Every row gives one point. Before rounding, the points of a table are all equally far from one centre. They may lie mostly on one side of it. Where is the centre, to within rounding?
(in the rows, 128 means zero)

Points (8 x 3)
[[156 110 156]
 [137 112  76]
 [ 95 115 150]
 [ 87 145 135]
 [148 126  76]
 [154 111  83]
 [118 162  87]
 [131 163  86]]
Centre: [129 129 120]

Points (15 x 9)
[[126  67 135 159 126 127 109 151 147]
 [100  96 126 125 147 159 147 124 169]
 [132 180  91 142 166  96 167 123 141]
 [139 148 117 153 147 123 160 133 186]
 [148 103  81 155 139 167 165 158 131]
 [128 116 122 153  99 178 128 168 126]
 [108 144 112 138 134 118 156 113 187]
 [160 126 113 176 161 149 150 184 138]
 [125 131 119 147  97  98 199 138 136]
 [ 78 128  82 114 129 160 179 178 123]
 [109 100  70 156 137 120 162 117 161]
 [ 90 151 110 137 127 142 149 124 180]
 [ 99 109 114 152 164 100 182 118 161]
 [143 108 115 139 183 119  82 143  91]
 [115  94  75 164 129 146 173 126 122]]
Centre: [116 127 111 129 141 113 136 157 122]

Points (27 x 20)
[[125 119 120 118 149 119 125 144  72 117 143 143 122 111 185 154 118 157
  115 167]
 [114 112 147 172 125 110  83 111 104 166 124 141 126 103 159 125 158 159
  158 143]
 [114 145 126 206 159 119 107 144 120 152 132 132 165 133 145 120 132 165
  127 113]
 [127 124 124 176 163  95  76 106 133 130 109 152 138  49 159 155 160 149
  162 140]
 [136 113 167 147 179 120 123 153 109 123 148 182 146 105 129  97 135 143
  157 150]
 [129 160 129 157 160  85 134 190 134 122 117 131 130  86 174 165 115 162
  157 128]
 [111 142 107 156 138 117 105 111 114 166 170 190 165  88 113 135 153 143
  184 155]
 [126 127  90 160 158  75 141 161  85 136 149 151 142 107 134 131 124 131
  141 170]
 [ 87 111 107 118 180 105  73 117 102 125 165 176 152 100 147 101 147 123
  202 118]
 [129 159 120 150 149 131  90 157  82 116 107 169 156 138 145 128 118 156
  131 170]
 [103 129 168 173 132  88 103 120 126  94 103 129 127 118 166 148 104 136
  140 137]
 [106 118  86 160 127  69  93 161 137 146 153 163 150 111 158 105 118  97
  154 164]
 [ 97 100 108 164  98  88 112 147  98 140 159 184 146 135 147 163 115 164
  192 114]
 [113 126 142 137 161 110 101 146  99 104  97 189 158  60 161 110 113 134
  178 136]
 [110 135 138 193 156  97  97 110 129 130 124 164 161 138 178 124 105 183
  190 154]
 [116 150 103 167 120  84 100 150  86 121 127 164 128  96 171 121 147 138
  134 164]
 [100 123 110 157 138  68  97 181 140 111 122 194 157 117 156 150 163 118
  148 142]
 [108 168  82 120 117 111 125 158 115 142 126 141 134  82 156 124  93 148
  154 169]
 [ 94 139 104 148 169 120 108 119  81  76 144 156 152  73 186 125 111 152
  169 154]
 [107 133  95 161 122  70 125 148  96 123  89 164 170 117 160 150  95 160
  159 153]
 [123 151 124 163 138 111 154 104 159 148 122 182 119  70 153 125 143 125
  137 137]
 [ 98 157 144 154 139 118 110 114 107 163 152 164 169 130 159  92 154 146
  184 124]
 [ 95 121 116 142 132  69  89 161 146 119 123 145 141 112 183 165 132 167
  101 106]
 [114 121 146 152 165 119 137 179 149 159 107 184 154 106 146 112 118 123
  180 123]
 [ 98 180  95 153 146 114 116 135  91 135 129 165 106 116 181 159 108 118
  188 145]
 [161 174  89 149 126 102  58 130 107 130 104 133 167 107 152 134 123 137
  109 107]
 [ 98 144  69 140 139 118 107 164 131 159 141 137 188 118 147 151 143  99
  162 165]]
Centre: [138 126 103 133 145 116 107 125 137 118 140 155 150 117 158 142 123 139
 163 118]
